Each row is a point. Each copy is the shape, with its points in the same order, stretched, turned, moved and blurred by noise. Is it also mirrored, or only turned?
In the rows, 128 means zero.

Shape (7 x 2):
[[ 87  43]
 [116 108]
 [ 84 141]
 [142 173]
 [165  75]
 [179 125]
 [ 97 111]]
Copy 1 (7 x 2):
[[111   7]
 [109 101]
 [ 81 142]
 [119 197]
 [157  63]
 [151 129]
 [ 91 102]]
Copy 1 is: only turned
Copy 2 (7 x 2):
[[ 94 208]
 [110 145]
 [160 152]
 [125  88]
 [ 43 136]
 [ 61  93]
 [127 160]]
Copy 2 is: only turned
Copy 3 (7 x 2):
[[114  65]
 [117 110]
 [ 89 123]
 [121 157]
 [155 100]
 [154 135]
 [105 107]]
Copy 3 is: only turned
Copy 4 (7 x 2):
[[ 62  51]
 [122 115]
 [176  93]
 [183 171]
 [ 50 146]
 [ 93 193]
 [130  96]]
Copy 4 is: mirrored

Shape (7 x 3):
[[145  84 190]
 [109 173  96]
 [108  69 140]
 [113  67 139]
 [110 191 119]
 [162 156  98]
 [224 142 161]]
Copy 1 (7 x 3):
[[174 133 103]
 [116  69 176]
 [155 154 151]
 [156 151 154]
 [136  46 157]
 [ 82  83 140]
 [112  89  61]]
Copy 1 is: mirrored
Copy 2 (7 x 3):
[[110 138  89]
 [168 114 157]
 [110  83  91]
 [107  93  89]
 [186 136 164]
 [131 132 184]
 [126 195 167]]
Copy 2 is: only turned
Copy 3 (7 x 3):
[[ 38 169 106]
 [171  70  90]
 [ 43 163 158]
 [ 50 163 158]
 [170  43  58]
 [200 136  87]
 [184 199  43]]
Copy 3 is: only turned

Shape (9 x 4):
[[ 81 110 128 175]
 [148 165  98  49]
 [131 122 146 184]
 [159 116 136  20]
 [157 140 130 132]
 [147 105 120 114]
 [125 144 158  63]
 [111 145  97 206]
 [ 74  67 106 175]]
Copy 1 (9 x 4):
[[146 129  97 191]
 [121 164 156 108]
 [133 102 101 155]
 [151 150 205 101]
 [120 124 109 124]
 [129 109 155 140]
 [165 167 156 118]
 [ 97 106  67 175]
 [141 116 127 215]]
Copy 1 is: only turned
Copy 2 (9 x 4):
[[194  96 108 119]
 [ 86 183 146 184]
 [148 122 134  69]
 [ 73 184 223 158]
 [ 98 152 145 101]
 [102 127 182 135]
 [131 194 163 117]
 [159  99  72 119]
 [188  54 137 160]]
Copy 2 is: only turned
Copy 3 (9 x 4):
[[162 149  72 166]
 [ 56  39  73  69]
 [132 122 128 201]
 [ 28 120  94  39]
 [ 86  85 120 158]
 [ 78 121 111 141]
 [102 113 105  51]
 [145  71  85 226]
 [139 182  56 189]]
Copy 3 is: only turned
Copy 4 (9 x 4):
[[119 153 210 190]
 [ 66 131  23  86]
 [178 109 191 160]
 [ 67 122  55  25]
 [155 110 117 113]
 [140 152 132  93]
 [ 60  77  92  98]
 [173 156 171 210]
 [118 216 240 175]]
Copy 4 is: mirrored

Shape (13 x 8):
[[149 166 116 147 112 137 179  56]
 [122 165 128 133  79 144 143 122]
 [ 82  91 113 110 100 102 108 148]
 [164  71 111 120 123 176 189 116]
 [ 95  93 127 111  92 125 117 118]
 [143 103  93 113 136 191 129 132]
 [162 113 108 100 154 146 194  81]
 [161 127 105 103 179 157 181  92]
 [ 98 108 203 137 129  77 110 161]
 [ 80 113 113 105  79 148 116 139]
 [178 124  67 148 124 126 155  92]
 [170 100  98 135 158 191 162  47]
 [141  80 126  64  88 148  92 138]]
Copy 1 (13 x 8):
[[ 89  79  45  77 131  46 116 159]
 [101  87  68 109 136 140 163 124]
 [169 131 183 132  96 184 164 105]
 [120 200  51 109  88 129 146 114]
 [128 134 154 132  83 160 163 118]
 [127 157  95 115 118 119 173  78]
 [116 157  72  78 116  78 128 150]
 [134 160  78  76 131  62 141 145]
 [189 176 161 174 111 175 184 172]
 [121 121 140 124  99 186 188  87]
 [139  96  82  78 129  63  92 118]
 [103 151  59  97  91   7 131 129]
 [ 92 149 167 158 117 192 154  70]]
Copy 1 is: only turned
Copy 2 (13 x 8):
[[119 174  51 143  89 114 150 130]
 [115 144  89 177 137  92  97 128]
 [120  58 154 107 137  91 134 122]
 [139 108 124 134 131 143 189 184]
 [113  77 127 126 149  79 150 123]
 [118 134 115  88 157  98 157 181]
 [118 139 104 102 112 140 182 157]
 [116 153 100  79 118 140 164 156]
 [157  58 120 153 144 144 117  96]
 [ 95  97 114 140 153  66 121 139]
 [148 153 139  84  69 125 178 144]
 [147 169  62  83 131 110 211 166]
 [ 98  88 158 134 218 106 156 122]]
Copy 2 is: mirrored

Shape (15 x 9):
[[ 81 159 142  74 156 165 139 161 168]
 [142 106 155 100  98 117 142 118  93]
 [150 129 169 111  92 128 166 149 110]
 [129 150 154 115 136  85 168 135 102]
 [160 161 148  99  99 111 128 141 118]
 [107  93  90 235  84 134  79 173 130]
 [101  75  72 141 100 113 106 143 118]
 [159 201 116 119  65 106 179 130 154]
 [148  66  73 221 132 140  86 115 140]
 [175 167 143  80  81 138 163 122 113]
 [117 174 132 135  92 125 131  95  65]
 [111 103  76 203 149 107  42 161 121]
 [137 118 156 125  74  86 101  97 121]
 [104 115 136 142 114 108 139 112 133]
 [ 77 121 163 103 166 182 121 159 199]]
Copy 1 (15 x 9):
[[138 127  60 207 104  64 144  76 181]
 [150 155 150  72 117  73 111 111  90]
 [135 116 113  76  89  60  83 103 106]
 [187 110 104  93  99  73 106 140 124]
 [158 106 174 116  92  81  82 128 129]
 [  7 115  52 158 179 176 111 195  82]
 [ 63 152 118 142 194 101 183 175  94]
 [163  23 154 110 123  71  81 105 168]
 [ 29 164  86 107 188 221 142 202 130]
 [162  90 187  80  86  66  95  82 131]
 [181  93 150 117 117 126 118 104  76]
 [ 52 155  95 187 161 197 141 239 111]
 [148 147 181  97 171  94  66 144 107]
 [137 141  85 119 169 104 114 135 125]
 [101 173  17 206 131  90 116  77 194]]
Copy 1 is: mirrored
Copy 2 (15 x 9):
[[184 123 166 132 159  99 157  50 136]
 [122 122 139 141 101  75  99 119  83]
 [116 156 170 119 109  96 112 113  99]
 [136 140 168 127 132 134  77  76 125]
 [148 136 168  98 131 115 101 134 113]
 [ 68 123  91 173 102 180 204 171  87]
 [117  86  86 154  62 116 175 122  77]
 [131 186 135  55 131 127 126 109 121]
 [ 76  92  56 154  85 138 178 167 142]
 [144 160 163  85 106  67 104 136 105]
 [172 180 114 151 126 128  85 150  83]
 [128  71  98 170 120 206 152 168 120]
 [106 116 113 118 140  93  75 150  70]
 [111 124 101 146 127 115 123  83 110]
 [144 105 147 147 175  82 182  41 140]]
Copy 2 is: mirrored

Shape (15 x 11):
[[109  73  93 112 148 107 175 175 196 174 143]
 [143 122 145  96 146 149 138 199 119 199 107]
 [ 88  70 150  65 145 178 143 195 120 156  95]
 [122 118 107 143 114  52 123  82 142 146  99]
 [ 98  97  75 140 118 118 164  75  88 162 118]
 [185 126  94  29 106 190 150 140 125  45 139]
 [174 163  67  37 189 159 193 124 143  80 180]
 [ 74 121  67 164 101 106  60  82 124 156 154]
 [ 98 101 167 106  79 117 185 142 138 162 136]
 [147 139 127 101 178 204 185 172 150  63 139]
 [ 80 156  73 157 124  55  98  73  81 105 145]
 [ 68 117 110 110 184  84  91  59 127 138 143]
 [ 71 143 101  83 141 150 170 154 186 172  78]
 [141 111 151  87 134 230 160 125 188 167 111]
 [ 52 165 112 102 139 116  77  97  82 148 174]]
Copy 1 (15 x 11):
[[ 82 190 123 124 146 120 178  46  97 230 138]
 [ 35 154  98 153 115 117 121 147  80 184 162]
 [ 31 130 111 209 160 122 209 121  91 198 169]
 [147 142 120  81 110 118 151 124  69 143  61]
 [101 219 115 107 157 141 199 141  60 138 124]
 [143 122 187 195 202 214  75 171 143 218 150]
 [103 143 128 145 220 226  45 113 165 203 174]
 [122 177 174 125  84 168 215  81  92  86  52]
 [ 87 164 108 115 109 133 201 170  94 231 164]
 [128 145  99 173 195 122 111 122 177 198 190]
 [122 139 173  75 123 144 165 105 108  54  65]
 [ 88  78  87 134 133 180 202  66 104  89  83]
 [ 45 193  53 134 177 125 198 125 147 235  97]
 [113 193  39 202 139 163 173 162 113 246 154]
 [ 44 103 139 141 107 206 194 114 135  69 102]]
Copy 1 is: mirrored
Copy 2 (15 x 11):
[[111  93 126  89 119 107 119 167  93 200  97]
 [105  91 176  97 182 137 143 100 114 167 137]
 [ 67  97 110  94 156 141 134  49 126 184  92]
 [149 152 154 120 104  93  70 134  67 112 117]
 [151 134 119 104 128 153 104 147  87  90  62]
 [ 29 186 161 169 141 210  93 131 208 150 153]
 [ 43 196 200 177 117 226 141 169 156 190 122]
 [165  52 115 155  66  92  96 164  86  21 100]
 [166 134 119 115 149 107 119 104 135 174  93]
 [ 42 210 164 122 120 175 186 134 159 189 143]
 [193 135 175 144  28 144  81 145 101  44  91]
 [130 142 131 179  55 125 120  85  42 100  81]
 [ 49 119 176 112 128  84 151 119 124 163  38]
 [ 28 151 110 142 216  93 172 107 109 156 118]
 [161  91 153 192  62 151 143  93 112  53  70]]
Copy 2 is: only turned
